Rows are points. To make a cloud, some directions were put in groups of two or more. Within a group, all points are equally far from the middle, so they leave a hole (a ring in 2 directions, a hollow ball in 3). The other directions are filled evenly. Then the cloud was stretched, turned, moved and blurred a little. How many holes are there, and how many directions does each take, smallest first?

Cloud, 21 rows:
[[-0.05  0.38 -0.02]
 [-0.42 -0.11 -0.18]
 [-0.36 -0.24  0.43]
 [ 0.02  0.15 -0.44]
 [-0.36  0.53  0.31]
 [ 0.23  0.26 -0.18]
 [-0.41  0.21 -0.28]
 [-0.13  0.43  0.13]
 [-0.10 -0.34  0.33]
 [-0.40  0.40 -0.21]
 [-0.51  0.58  0.45]
 [-0.50  0.58  0.41]
 [ 0.14 -0.03 -0.55]
 [-0.10 -0.40  0.21]
 [-0.33  0.46 -0.12]
 [-0.29 -0.23  0.46]
 [-0.18 -0.08  0.57]
 [ 0.34  0.07  0.21]
 [ 0.03 -0.01 -0.50]
 [-0.32  0.26  0.62]
 [-0.25 -0.35  0.14]]
Holes: 1 (2)

Cloud (31 x 4):
[[-0.26 -0.43 -0.41  0.20]
 [ 0.31 -0.50  0.18  0.14]
 [-0.35  0.14 -0.10 -0.21]
 [ 0.52 -0.47 -0.16  0.33]
 [-0.37  0.08 -0.02  0.59]
 [ 0.10 -0.17 -0.19  0.81]
 [-0.38  0.16 -0.03  0.52]
 [ 0.49  0.22 -0.35  0.02]
 [ 0.50  0.32 -0.15  0.02]
 [ 0.33 -0.50  0.18  0.17]
 [ 0.07 -0.52  0.22  0.06]
 [-0.26  0.32 -0.34  0.20]
 [ 0.32 -0.12 -0.01 -0.28]
 [ 0.00  0.34 -0.39  0.32]
 [-0.19  0.25 -0.45  0.11]
 [ 0.29 -0.09 -0.60  0.10]
 [ 0.34 -0.39  0.03 -0.11]
 [ 0.41 -0.47 -0.28  0.54]
 [ 0.27 -0.03 -0.12  0.76]
 [-0.22 -0.05  0.46  0.34]
 [ 0.47 -0.45  0.13  0.39]
 [-0.16  0.11 -0.54  0.05]
 [ 0.50 -0.46  0.02  0.44]
 [-0.01 -0.12  0.50  0.35]
 [ 0.45 -0.42 -0.02  0.00]
 [-0.12  0.02  0.49  0.30]
 [-0.15  0.33 -0.31  0.37]
 [-0.13 -0.40 -0.25  0.71]
 [ 0.19 -0.40 -0.27  0.73]
 [-0.30  0.23  0.04 -0.21]
 [ 0.11  0.30 -0.49  0.21]]
Holes: 2 (2, 2)

Cloud:
[[-0.25  0.52  0.51  0.12]
 [ 0.68  0.12  0.13  0.11]
 [ 0.16  0.34 -0.31  0.41]
 [ 0.21 -0.19 -0.28 -0.20]
 [ 0.26  0.13 -0.10 -0.40]
 [ 0.00 -0.41  0.45  0.03]
 [ 0.48 -0.36 -0.04 -0.24]
 [ 0.03  0.44  0.64 -0.08]
 [-0.50  0.56  0.03  0.06]
 [-0.01  0.66 -0.22  0.07]
 [-0.47 -0.22  0.10  0.09]
 [-0.25  0.13 -0.08  0.54]
 [ 0.61 -0.14  0.33  0.09]
 [ 0.46  0.53 -0.07  0.02]
 [ 0.11  0.56 -0.19 -0.13]
 [-0.45  0.46  0.39 -0.02]
 [-0.24 -0.15 -0.29  0.33]
 [ 0.57  0.05  0.42  0.11]
 [ 0.33  0.58 -0.17  0.09]
 [-0.39  0.19 -0.23 -0.09]
 [ 0.61 -0.07 -0.12  0.15]
 [ 0.47 -0.08  0.46  0.14]
 [ 0.29  0.34  0.55 -0.33]
 [ 0.36 -0.20  0.29 -0.48]
 [ 0.56 -0.40  0.10 -0.15]
 [ 0.58 -0.19  0.35  0.08]]
Holes: 2 (2, 2)

Cloud:
[[-0.41  0.20  0.39 -0.16  0.40 -0.22]
 [-0.18 -0.62 -0.19  0.47 -0.28  0.60]
 [ 0.47  0.14 -0.29 -0.15 -0.26  0.60]
 [-0.24 -0.59 -0.11  0.19 -0.54  0.75]
 [-0.28 -0.10  0.26 -0.43 -0.20  0.07]
 [ 0.33  0.79  0.08  0.20  0.05  0.37]
 [-0.08  0.26 -0.06  0.45  0.67  0.21]
 [ 0.21  0.01  0.02  0.34  0.26  0.07]
 [-0.28 -0.58 -0.01 -0.16 -0.26  0.47]
 [ 0.01 -0.29  0.04  0.55  0.03  0.06]
 [-0.21 -0.55 -0.26 -0.32  0.17  0.57]
 [ 0.06 -0.36  0.30  0.12 -0.01  0.30]
 [ 0.19  0.35  0.11  0.24  0.31 -0.17]
 [-0.12  0.50 -0.59  0.16 -0.18  0.77]
 [-0.43 -0.09 -0.32  0.18  0.23 -0.05]
 [-0.35 -0.06 -0.19  0.66 -0.05  0.33]
 [ 0.39 -0.03 -0.40 -0.10  0.00  0.51]
 [ 0.03 -0.15  0.33 -0.44 -0.20  0.14]
 [ 0.16  0.22 -0.29  0.23 -0.36  0.42]
 [ 0.47 -0.43 -0.26 -0.25  0.13  0.02]
 [-0.26  0.34  0.11 -0.32  0.45 -0.18]
 [-0.37  0.17 -0.04 -0.10 -0.25 -0.12]
 [ 0.13 -0.51  0.36 -0.34 -0.20 -0.16]
 [-0.25  0.06  0.78 -0.13 -0.17  0.06]
 [-0.55  0.37  0.19  0.33  0.42  0.11]
 [ 0.12  0.32 -0.06  0.07  0.53 -0.22]
 [ 0.64  0.10 -0.20 -0.59 -0.27  0.45]
 [-0.06 -0.23  0.24 -0.02 -0.05  0.55]
 [-0.21 -0.31  0.14 -0.12 -0.31  0.58]
 [ 0.08  0.19 -0.17  0.04  0.23 -0.23]
 [ 0.13 -0.63 -0.29  0.18  0.10  0.14]
 [ 0.50 -0.10 -0.43 -0.24  0.20  0.30]
 [ 0.20 -0.08  0.29  0.34  0.48  0.27]
 [-0.42  0.62 -0.31 -0.14 -0.11  0.59]
 [ 0.13  0.21  0.58 -0.30  0.07  0.34]
 [-0.21  0.67  0.17 -0.14  0.46  0.02]
 [-0.27 -0.21 -0.09 -0.44 -0.41  0.58]
 [ 0.27  0.45 -0.04 -0.01  0.03 -0.18]
 [-0.82 -0.08 -0.15  0.25 -0.22  0.26]
 [ 0.51 -0.02 -0.17 -0.48 -0.03  0.45]
 [-0.30  0.50  0.61 -0.24 -0.08  0.30]
 [-0.70  0.26  0.42  0.06  0.05  0.54]
 [-0.16  0.41 -0.04  0.41  0.36  0.25]
 [ 0.19  0.68  0.00  0.09  0.26  0.10]
 [ 0.09 -0.11  0.26 -0.57 -0.31  0.12]
 [-0.50  0.36 -0.59 -0.05 -0.36  0.65]
 [-0.42 -0.51  0.34  0.11 -0.01  0.41]
 [ 0.47  0.27  0.35 -0.04  0.41  0.38]
 [-0.45 -0.59  0.15 -0.12 -0.15  0.28]]
Holes: 1 (2)
